Each row is a point. Two turns around zero, p and q, are shown by what they do to some points. Write where each new point lands after one turn and then the other. Backwards means that the second turn is done in reverse. Each puzzle has new turns, and all numbers are rounded.
In the rows, zero is written as 128.

Turn p:
[140 150 160] => [158 120 154]
[107 123  65] => [ 85 109  81]
[155 114 183] => [153 160 176]
[102 130 141] => [150 136 111]
[136 123  91] => [ 93 115 118]
Turn q:
[125 132 197] => [163 116 186]
[141 162 148] => [154  96 131]
[102 126 121] => [137 152 120]
[121 129  85] => [113 141  89]
[150  92  90] => [ 73 135 114]
Where do these land?
p, then q: [161 151 180] => [130  89 181]
p, then q backwards: [100 137 116] => [129 151 106]
p, then q: [120 151 101] => [102 153 126]
p, then q backwards: [131  73 114] => [112  83  98]

Turn p:
[149 156  97 131 126 125] => [103 137 101 154 119 125]
[109  86 110 185 147 143] => [175 132  91 107 136 174]
[158 116 158  78 188 149] => [ 77 112 135  56 135 110]
[172 107 152  96 145 123] => [ 97 149 147  83 111 114]
[ 99 153  91 112 103  96] => [146 118 114 176 117  87]
[ 93 172 116 137 102 121] => [138 110 128 185 146 119]
[172 103 168 126 121 167] => [ 99 139 166  92 111 170]
[114 105 118 134 114 146] => [150 113 128 126 110 147]
[ 84 155 142 151 106  82] => [168 140 143 173 166 105]
Turn q:
[144 111 107  31 107 112] => [188 137  89  92 180  85]
[111 157 125 140 137 109] => [122 107 146 153 122 112]
[ 99  96 117 136 104 166] => [106 145  88 142 147 162]
[120 131 178 166 132 111] => [ 82 139 147 130  90 111]
[152 109 105 169 121 114] => [119 149 170 128 143 157]
[144 183 136  84 132 155] => [154  67 105 100 116 115]
[126 109 128 169 162 129] => [124 152 150 151  98 154]
Where do these land?
q, then p: [158 140 160 129 127 115] => [132 124 162 129 118  98]
p, then q: [150  94 117 165 155 106] => [166  78 128 118 145 132]
p, then q: [ 55 195 133  96  57 116] => [ 66 202 195 128  84 141]
q, then p: [116 160 114 129 138 155] => [147 132 121 111 103 157]
p, then q: [ 96 102 146 119 148 122] => [161 148 130 101 122 111]
p, then q: [164  96 129 147 120 150] => [121  94  90 111 140 139]
q, then p: [158 109  98 111 150 131] => [ 78 140 132 119 119 139]
